Each point is reached from the start by the listed moves, each made 0, 1 or 2 times, or once backwards (-1), plus a little noise. Say if it took an odd or an even number of moves. Then give how often each move was made.
In the rows, 100 means zero.

Moves:
(1): 132 109  89 109 105
(2):  93 128  87  77  99
(3): 100 125 133 109 113
Start: 112 113 113 113  81
Points:
119  85 126 135  81 => odd (0, -1, 0)
 80 103 124 104  75 => odd (-1, 0, 0)
 99 195 120  78  91 => odd (0, 2, 1)
151  94 114 145  88 => even (1, -1, 0)
164 188  64  87  90 => even (2, 2, 0)

Moves:
(1): 123  98 108 114 103  94 107  92  97  93  98 107  84
(2): 102 116 110  96 102 106 102  99  90  91  96  95 108
(3):  92  94 115 105  98 100 105 103 102  97 108  95  98
(4):  87 108  97 119 106 102  94  98 106  97 109  99  97
(5):  97  98  92  95 123 103 103  98 100 101 103  98 103
(6): 108 100  99  97  99 111  97 109  93  99 112 100 103
(7):  98 102  88 107  96 101 127 108  91 102  94  90  95
(8):  93 101 105 108 102  89  85 120  97 110 100 108  83
(9): 108 103 101 100 103 109 110 105 111 104  95 103  93
(10): 103 105 104 105 103 103 100 100  97 116  98  97 103
(11): 106 109 102  95  96  93 108 106 108  99 119  98 102
Start:  96  99 104  98  98 104  97  97  92 102  94  96 112
Points:
157 136 152 129  73  86 192 129  81  89  64  88  53 => even (2, 2, 1, -1, -1, -1, 2, 1, 2, 0, 1)
 20 112  78 157 120  78 120 157 104 149 120  76  69 => odd (-1, -1, 1, 2, 1, -1, 2, 2, 0, 1, 1)
138 118 195 143  92  80 100 105 106 102 102 114  65 => even (2, 1, 2, 0, -1, -1, -1, 1, 1, 1, 1)
104 146 129 136 183 106  50 102  83 135  55 118  82 => odd (1, 2, -1, 1, 2, -1, -1, 2, 1, 2, -1)

Moves:
(1): 117 100  98 107  99  99  99 101 108 104  94  98  98 103  97  95 109  99 104 103 104 101 110  97 100  93 100
(2): 107 126  95 100 108 103 102 100  98  99 102 100  92  98 102  96  95 101 104 105  91 107  96 103  98  90  96
(3):  95  95 121 103  99 100 104 108  97 107  95 102  98 101 109  92 103 107  98 102  98 103  93 102 100  91 101
(4):  98 100 100 120  95 102 101 102 101  95  99 112  97  98  92  99 104 105  94  97  91  99 100  99 108 103 101
(5): 103  95 102 103 115  99 103 108  98  98 104 100 101 102  98 101 101 105  99 105 107 102  99  92 108 102  98
(6):  99  96 102 105  96 126  97 102 101  98  95  88  97  97 105 103 104 102 104 104  93  98  97 103  98  94 103
(7): 101  97  98  99 103  97 115 100 102  97 103  95 101  98 101 104  98 109  97  98  95 104  98 102  97  99 100
(8):  99  99  94 104  91 100  97 117 102  93 108 102  97  95 101  98  99 103  95  99 100 102  97 102  99 101  96
(9):  97 106 102 101 105  96 102 100 121 100  96 101  90 100 108 104  99  91 103 105 105 100 107  98 104 100 101
(10): 103  88  86 102 107 105  92 105 103 128 100 105  94  93 104 105 101  99 105  98  97  96 101 100 107 100 105
(11): 104  97 103 102 102 102 100  96 101  98 119  99  99 101  99  99 101 101 103  97  98  99 105 109  99 101 102
(12): 100  97 100  89 100 106  99  98 110  97  99 113  98 103  97 101 107  98 109  99  99 105  96  97  98  93 103
(13):  98 101 102 103 103  99  94 104 110 101  99  95 117 102  99 103  97 105  98  97 100  98  94 103 102  98  98
(14):  96 104  96  98 100 102  99 101 103 100 103  97  96 118 100  97 104 102  98  98  95  99 103  96  99 102 103
(15):  99  93  97 104 103  98  98  95  96  98  97 103 105 106 114 100  96  94 102 106  98 100  98  97  96  98  95
(16): 102 100 108 104  98  97  96 100 100 103 102 104 102 103 100 118 105  97 103  98  97  98 101  96  97  96 107
(17):  96 104  95  98 102  96  97  96  96  94  98  99 101  97 102 102 120 103 100 106  96  92 101 113  96  92 100
(18):  99 102  99  98  94  97  84  96  97  92  98  95  98 100 100 100  99 122 115 104  96  97  96 104  96 100 105
(19):  90  97 100 108  98  98 101 107  98 102  97  96 103  99  94 102 104  91 120 102 100 101  98  99 100 102 101
(20): 102  98  97 100  96  97 100 101 102 106 100 101 101 104  94 101  99  98 101 119  95 103  96 105  99 104  98
(21):  98 109  97 102  96 104 109  94 101 104 102 103  98 106 100 100  97 104 103 103 121  98  99 107  93 100 103
(22):  92 100  98 100 102  98  94  92  99 103 105  99 100  98 109 106 101  97  92  95 108 128  98 100 104  97  96
(23):  95 102  98 100 103 102 102 106 100 102  97 107 102 102 101 100  95 102 102 101 102 106 122 100  99 103 110
(24): 108  98  99 102 105  99  99 102 100  93  96 102  89 105  96 101  91 100  97  97  96 102 101 114  95  97 105
Start: 107  97  89  89 104  92 108  91 105  92 104 113 106 118 103  96  91  97 113  97 120 117 100 103 104 100 118
Points:
119 131  68 138 143 111 122 100 163 167  94  90 130 151 117 128 116  63 164 159 120 160  90  89 117  61 108 => odd (2, 2, 0, 0, 1, 1, 1, -1, 1, 1, 0, 0, 2, 1, 1, 1, 0, -1, 2, 2, 1, 1, 0, -1)
131  60  54  91  70 133  53  70 103 107  65 161  68 108  57 149 143 149 149  83  62  59 106 119  93  89 184 => odd (0, -1, -1, 2, -1, 1, 0, -1, -1, 2, -1, 2, -1, 0, -1, 2, 1, 2, -1, 0, 0, -1, 0, 1)
 88 111  62  54 114 138  55 134  94   5 115  83 116  81  86 103  97 160 157 108  95 164  68 138  90  79 115 => even (-1, 1, -1, -1, 2, 2, 0, 2, -1, -1, 0, 2, 1, -1, -1, -1, 1, 2, 1, 0, -1, 1, 1, 1)
124  81  83 108 114 138  67 129 176  69 102 130  50 145  85 143 160  94 187 123 132 116 184  97 104  82 183 => even (2, -1, -1, 0, 2, 2, -1, 1, 2, 0, 1, 2, -1, 1, -1, 2, 1, 1, 1, 0, 0, 0, 2, 1)
 98  40  45  95 107  93  83 142 162 119  91 133  30 110 118 100  77  57 119  82 115 151  90  93 133 111 119 => odd (0, -1, 0, 0, 0, 0, 0, 2, 2, 2, -1, 1, -1, 1, 0, -1, -1, 0, 1, 0, -1, 1, -1, 2)
103 106  76  83 129  72 110 148  91 134  94 162  76 112 154  64  10  58  87 140 118 193  71 132 101  83  91 => even (-1, 2, 2, -1, 0, -1, -1, 2, 0, 1, -1, 0, 0, -1, 2, -1, -1, -1, 0, 2, 0, 1, 1, 2)
149 137  42  79  72 133 102 124 140  90  96  86  97 166  57  83  79 130 174 111 102 112 120 128  59  88 147 => odd (2, 1, -1, -1, -1, 1, 1, 1, -1, 0, 0, 1, 1, 2, -1, 0, -1, 1, 1, 1, 1, -1, 1, 1)
113  74  72 114 112 102  88 122  92 107 139 107 105 110  95 100  84 136  61  62 192 121  76 121 123 111 109 => even (0, -1, 0, 0, 2, 0, -1, 2, -1, 1, 0, -1, 1, 0, -1, 0, 0, 0, -1, -1, 2, 1, -1, 1)
126 122  51  90 132  85 119  50 156  48  70 134  75 115 123 101  83 151 142 107 135 123 162 135  86  85 152 => odd (1, 0, -1, 1, 0, 0, 2, -1, 2, 0, 0, 1, 0, -1, 1, -1, 1, 2, -1, -1, 1, 0, 2, 1)
102 177  35  80 103 104 150  98 138 122  97 106  89 150  86  76  67  46 170 157 137 112 120 131  73 106 121 => odd (0, 2, -1, -1, -1, 0, 0, 0, 1, 0, 0, 0, 0, 1, 0, -1, 0, -1, 2, 2, 2, -1, 1, 0)

Moves:
(1): 114 104 107  97 101 107 107  96 110  96 106 103 103 101  96  97 104  99  84  99 103  92  91 111  98  93
(2):  89 106  97 101 103 101  91 109 105 101 104  88 101 100 101 101  99  85  99 106 106 101 102 103 102  99
(3): 106 101 116 100  82 103 105  93  93 108 101  95 106 106 112 100  87  97  88  93  97 113 102 116  92 114
(4): 101  98 107 106  99  99 106 102  98  96 105 100 100  96 111  93 101 115 109 104 104  99  94  95  99  96
(5):  89 103 101 102 103 109  97 100 100 100 101 105 108 100  99  89  83 107 103  97 100  93 113  99 104 108
(6): 110  96 103  99 113 102 100  95 105  99  95 101 106 100  98 102 104 101 107 104 105 103 100 103 102 101
(7):  92 104  95  99 108 101 110 103  95  97 106 102 101 112  98  96 102 113 113 100 104 102 101  98 102 100
(8): 112  93 104  96  99  97  98 105 109 105 103 105 103 100  93 114  99  97 117 113  93  96 105  97  96  96
(9):  99  91 102 100  99 112 104  92 108 102 110 107 103  97 114 114  98  96  96  96  97 101  96 102 101 102
(10):  87 107  90  91  93  97 102  93 103 103 104  86  93 105 113 104  94  89  88 133 102 109 103  97 114  98
(11): 103  88 105 104 102 105 100  97  99 109 103 108 105 112  98  96 103  96  96 105 100 102  97  98  88  92
(12):  95  99  97 107 114  85  88 100 104  96 110  87  90 115  96  96  93  98 106 101 103  97 103  83 105 109
(13): 104  97 103  93 108 104 106 103  98 100  92  96 104  97 105 109  99 103 101 102  99  93 104  97  86 103
(14): 101  99  97  98  98  97 101  98 106  91 103 102 104  99  88 101 103  83 104 103  92 104  98  95  96 113
(15):  87  97  85  95  85  91  98 112 104 112 104  97 101 103 114  94  86 104  99  95 114  96  91  97 104 110
(16):  90  97 106  92 102  98  99  88 109  92  99 103  95  95 107 109  97  95 106  99 104 102 109  97  94  85
(17): 103 104  98 102 102  96  99 100 102 105 104 105  98  94  98  92  99  97 103 100  95 103  99 109  95  94
(18):  98  98 101  96 101  94 102  88 101 104 104  98 103 106 113  98 109 111  98 116  99  85 103 105 101  95
(19): 111  98 101  99  98 114 103  98 105  96 104  97  99  92  98 105 103 106  98 106 104  98 106 105  92 103
(20):  91 101  98  91  89  96  94  99  84 106 107 108 105  88  87  97  94 106  79  98  92 116  77 109  92  99
(21): 107 101  98 105 108  97 102  99  96  93  97 109 101  95  94 104 105  93 102 106 106  91 106  98 100  95
(22):  96 100 102  95 100  91 113 101  95 111 108  87 112  92 100  98 103  90  90 106 107 107 102 100  98  88
(23): 105  99  88  96  99  96  97 103  94  95 102  95 109 103 103 100  95  98 100  94  93 106 101 103 106  98
(24): 105 103  94 112 103  95 105  88 114  96  96  97 103 100  96 104  92 112 108 109 107  90 105 104  94  94
Start:  89 120 106 103  95 117 105  94 114  98  81  90 113 107 106 106  95  84  85  77  87  99 111 109  75 111
Points:
 83  90  75 122  72 107  87  48 158 118 123 158 105 117  60 134  43  61  66 116  75 123  63 105  45 124 => odd (0, -1, 0, -1, 0, 0, 0, 1, 2, 1, 2, 1, -1, 1, 1, 0, 1, -1, 0, 2, 1, -1, -1, 2)
 72 142  87  99 108 124 105  39 125  63 141  63 144 162  94  84  53  85   7 147 114  53 140 132  68 135 => odd (2, 1, 1, -1, 2, -1, 1, -1, 0, 1, 1, 2, 0, 1, 0, 0, -1, 2, 2, 1, 2, 0, 1, 1)
 93 152 110  83  21  81 157 103  40 119 135  67 165  70  89  67  45 109  40 124  64 160  88 149  56 128 => even (0, -1, 2, 2, 1, -1, 1, 1, -1, 1, -1, 0, 0, 1, 0, -1, 1, 0, 1, 2, 1, 2, 1, 0)
137 100 132 127 148 140 108  94 148  72 138 108 156  30  77 159  72  68 137 102  88  89 143 118   5  63 => odd (0, 2, 0, 2, 1, 0, 0, 2, 2, -1, 0, 1, 1, 0, -1, 1, 2, -1, 2, 1, 2, 1, 1, 1)

Moves:
(1):  98  91  98  97 101 104 107  91 102  96 108  97  99  98 109  99 103 103  92 102 102  87 103  90 103  97
(2): 114 100 102  94  96  94  91  95 100 105 102 107  98 101  92 101  99 101 108 108 100 109  87  98  99 100
(3): 100 103 105 103  91  96  94 102 104 103 105  99  95 110  93  98  89 103 101  98  93 100  99 104 107 109
(4):  88 104  97  97 100 105 107  97  91 108  99  97  95  97 109  94 108  95 101 104 102  99 101 109  84  86
(5):  99 104  99 103 105  99  98 101 104 104 100 103 103 102  94  96  94  89  96 100 104  98 109  99 110 105
(6):  96  93 103 107  98  91  95  94 103  89  94  99 106  91  89  98 103 101  89 101  98  95 107 103 100 103
(7): 102 102  94 104  98  94  96 101 103 103  99  97  93  95 102  98  96 101 110  99  97 101 101  99  95  94
(8): 106  98  81  96 102 108 121  79  92  99  89  89 118  90  97  88 103  93  90 102 112  93  97  92 105 100
(9): 105  98  85 101  93 106 109 101 107 103  90  93 100  88 100 109 104  93  91 111 113 101  98 107  93 101
(10): 102  94 104 112 102 103  96  97 101  99 102 109  96 107  94  99  97  94 100 100  90 108  96 110 104 101
(11): 100  91  97  97  98 112 105  97  98  96  96  88 111 100 102 105 108  93 103  97 108  91 104  98  94  94
(12): 110 102 100  89  96 112  98 103  97  94 104 100 100  92 109 101 102 104  98  95  99  96 111 101 105 100
(13):  93  96  98  99  99 103 103 111 106 100 111  98 105  99 103 103 106 103  97 102  92 105 108  98  94  97
(14): 103 107 103  99  99 104 100 101 102 102 101  95 106  86 104 104  98  97  96  99  98 100 104  93  97  97
(15):  96 107 104  91 107  96 108 100 103 105 106  94 105 103 103 108  93 106 103  98 106  98 100 106 111  96
(16):  96 105 100 105  95 110 101 102  94 105 111 104  99 103 106 111 108 102 106 104 103  96 101 101 101  91
(17):  98  97  97  90  94 106 108  99 107  94  96 105 105  99 106  97 108 106 105  93  96  98  93 100  98  94
(18):  96  93 102  98 102  96  94  91  96  97  96 102 105  95 103 102  97 101  94 100  95  92 102  96 111 112
(19): 103 105  97  98  98 103 104 107  98  95 105 100 103 111 115 104 111  94 105 106  95 102  96 103  91  86
(20): 104 108 101  97 104  94  96  97  98  99  88  95  90  97  97  97 106 101 108 111  95 111  97  95 103 100
(21):  89  98 108 101  95 108  89  97 108 104 110  96 100 108 110 104 110 117  92  94 108  94 112  98 105 105
(22):  93  96 103 102 101 110  82 114  98  98 103 106 100 109  97  95  97 103  93 106  91  99  98 102 105  97
(23): 109 105  92 102 108  97  99 100 102 104  94  95 103  98  94  94 104 100 101  97  96  95  96 100  98 102
(24):  97  95 112 103  93 104 102 105 102 101 111 102 100 102 110 102 106 107 101 102 102  95 101 102 104 102
Start:  91  95  93  93  89 104  94 116  98  93  90  96 101  91  94  95 103 110 104 107  96 105  96  95 103  84
Points:
100 148 129  74  69 124  17 138 123 140 129 111  78 108 136 107 140 174 170  96  80  96  82  59 111  54 => odd (0, 2, 0, 0, 1, -1, 2, -1, -1, -1, 0, 0, -1, 2, 0, 2, 2, 0, 0, 1, 2, 1, 2, 1)
121  79  45  97 104 125 135  61  88 120  70 109  98  61  71 111 122  61 100 189 112 129  51  78 127  79 => even (2, 2, -1, 0, 1, -1, -1, 1, 2, 2, 0, -1, 1, 0, 0, 2, 0, 1, -1, 2, -1, 0, 0, 0)
131 105  58  91  62 161 136  91 136  90  64  65  90  56 100 126 114  93 136 101 133  85 126 113 145  63 => odd (1, -1, 1, -1, 2, 0, 2, 0, 2, 2, 2, 2, -1, 0, 1, 2, 2, -1, -1, 2, 0, -1, 0, 0)
109 109 100  88  45 133  61 136 105 110 123  83 108  63 172 163 126 114  90 132 122  71 116  96  92  75 => odd (0, 1, 0, 0, 0, 0, 1, -1, 2, -1, 0, 1, -1, 2, 0, 1, -1, 2, 2, -1, 1, 0, 0, 1)
 84  88  89 131  40 162  73 148 118 105 151  63 103  90 150 132 185 137 103 125 120  75 151 103  69  48 => even (0, 0, 0, 0, 0, 1, 2, 0, 1, 0, 1, 1, 1, 0, -1, 2, -1, -1, 1, 0, 2, 0, 1, 2)
 88  79  80 114  45 157  53 109  85  96 137  93  77  87 101 100  92 142  89 110  78  88 138  85 123  82 => even (1, 0, 2, 0, -1, 0, 2, 1, 0, 1, 0, 2, 1, 0, -1, 2, -1, 0, -1, 0, 1, 1, -1, -1)
117 103  91  57  77 160 109 187 100 103 144 102 157 138 116 122 122  66 131 127  96 125  94 117  87  34 => even (-1, 2, 0, 0, 2, -1, -1, 0, 0, 0, 2, 1, 2, 0, 1, 0, 0, -1, 2, -1, -1, 1, 0, 1)
 55 148  97  85  65  99  61 161 121 119 122 102  65 111 156 128 164 141 161 133  86 160  94  94  28   5 => even (-1, 1, -1, 1, 0, 0, 2, -1, 0, -1, -1, -1, 1, 1, 0, 1, 1, -1, 2, 1, 2, 0, -1, -1)

Moves:
(1):  97 100 101  95  92 101 114  92  96 107  99 102  95  93 105 102  99  99 107 103  97  92 104  94 104  93
(2):  96  92  92 108  94  98 103 101  98 107 112  98  96  99 100 104  85 106 105  91 101  95 105 105  98 105
(3):  98  99 103  90 105  98  98  99 103 104 106 100 101  96 115 102  94  99 102 101  94 102  94 102  96 112
(4): 100  94 100  98  94 112  97  98 105  94  81  97 102 100  96 104  99 113 103 109 110  97  97 113 105  99
(5): 102 107  99 103  95  96 101  97  97 106  95 101  92 100  98 102 102 105 102 101 111 104  99  85 102 101
(6):  96 101  97 103 104  91 108 102  88  91  95  96  92  93  91  96  90 101 100 105 107  91  98  97  99 109
(7):  94  96  81  79 104  96 100  93 103  89 113 102 110 113 102 106  97 105 107  97 103  95  99  97  97  88
(8): 105  98 102 101  98  96  92  95 101  97 100  97  93 107 103 105 103  98 103 102 101  98 102 103 104  92
(9): 103  91 104  97  92  95 106 105 104 101  98 100  98 104  94 100 105 100  98 100 106  98 101  88  99 105
(10):  92 109  97  93  97 107  91 107  88 105 101 102  95  92 104 104 102 107 100  98  93  93 101 101 100  96
(11): 107  95  94 101 113 105 105 103 105 100  94 104  94  91 103 105  97 108  97  89 107 101 103 113 104 108
(12):  94 102 112  96 107  98 100 103 108 104 106 111 106 108  95 106  96  97  87  97  97 107 100  97 106 109
(13): 103 110  95  96 100  99 106 109 100  93 112 102  89  96 100 100  95 109 101  97  92  99  92  93 110  98
(14):  96 103  99 104  99 106 103 105 103 106 102 108  91 104  98 100 106  93  91 110 101  95 101  91 112 111
(15): 106 101 102 109  98 108  94 101  97 101 104  95 101  98  95 102  90  96  88 101 105  95 109  98  99 108
(16): 101 103 102 104 107  97 112 104 101 102  92  89 107 117 106 102 101  91 102 103  97  98  93  90  88 103
(17): 101  98 104 103  99 105  96 106 104  89  97 115  92 106 115  96 105 108 111  85 108 101 104  90 112 100
(18):  93  93  99 104  99  91 103 119 113  87 109  93 107  96  95  99  97  95  99 102 112  98 112  99 108  91
(19): 111 110 103 103 102  97  97 102 102  99 105 111 109 104  99 102  96 109  99 106 107  92  98  93  96  99
(20): 101  93 106  87 111 110  97 105  98 100  96 106  98  95  96  96  88 100  98 105 111  99  94 109  90  91
(21):  94  98  98  90 105 102 101 105 121  99  91 114  96  92 106  94  98 109  91  88 101  97  79 104  98 103
(22):  94 102 110  94  95 103 113  87  99 106  97  86  96 104 112  99 113 103  97  92 100 103 102 108 102 107
(23):  91  93 103  97 104  99 103 105 105 102 104  88  99  94  94  97  99 101 103  94  98 100  97  94 105  98
(24): 106 107  90  88 105  88 115 107  93 108  82  98  98 103 100  91  92 103 100 105 104  88  92  97  96  93
Start: 113  97  96 101 103  97 101 102  93 106  97  92 102 104  97 116 108 100 104  94  97 100 104 101 102 103
Points:
 97  83  43  50 129  35 176 112 131  68 164  65  88  95 139 142  56 170 146  36 151  94  99 103 119 114 => odd (0, 2, 2, 0, 2, 1, 2, 0, 0, -1, 2, 0, 2, -1, -1, 0, 0, 2, 1, 0, 0, 2, 0, 0)
 98 126  46  29 104 106 152 151  74 116  85  69  45 144 130 134  86 121 108 104 106  29  77  14 138  99 => odd (1, 0, 1, 1, 1, 0, 2, 1, 1, 2, 0, 0, 2, 2, 2, 2, 1, 0, -1, 0, 0, 0, 1, 2)
100 141  71  80 111   8 145 143 100 124 113 110  56  82 106 127  18 143  84  58 118  43  70  43 112 125 => even (1, 2, 1, -1, 2, 2, 0, 2, 0, 1, 0, 2, 1, -1, 1, 0, 0, 1, 1, -1, 2, 0, 0, 2)
 80 106  83 101 121  72 131 153  57  90  97  42  88  19  34  82  58 120  95  93  88  70  97 126 112  86 => even (0, 0, -1, 0, -1, 2, -1, -1, -1, 1, 0, 0, 1, -1, 0, -1, -1, 1, 0, 0, 0, 0, 2, 1)
 37  98 109   5 139 114 139 132 130 144  92  49  83 145 134 144  88 100  54  86 125  71  71  58 122 139 => odd (0, 0, 2, 1, 2, 0, 2, 1, 0, 2, 0, 2, 0, 2, 2, 2, 0, 1, -1, 1, 1, 2, 2, 1)
 44  79  87  48 127  86 168  92  54  84 136  34 109 117 142 123 106  60 148 117 123  61 134  93  75  68 => even (2, 0, 1, -1, 0, 2, 2, 0, -1, 1, 0, -1, -1, 1, -1, 2, 0, 2, 0, 2, -1, 2, 0, -1)
 98  77 107 132 143  72 121 131 124 102  91  71 126  90 109 109  71 131 109  50 118  83  89 154  71 126 => even (-1, 2, 0, 0, -1, 1, -1, 0, -1, 0, 1, 0, -1, -1, -1, 1, 0, 1, 2, 0, 1, 1, 1, 0)
119  54 131 124  92  46 110 110  83  71 111  23 126 105  66 115  87  62 139 145 142  81 127  19  75 108 => even (1, -1, 2, 0, 1, 2, 0, 1, 2, -1, -1, -1, -1, -1, 1, 1, 0, 1, 1, 0, -1, -1, 2, -1)
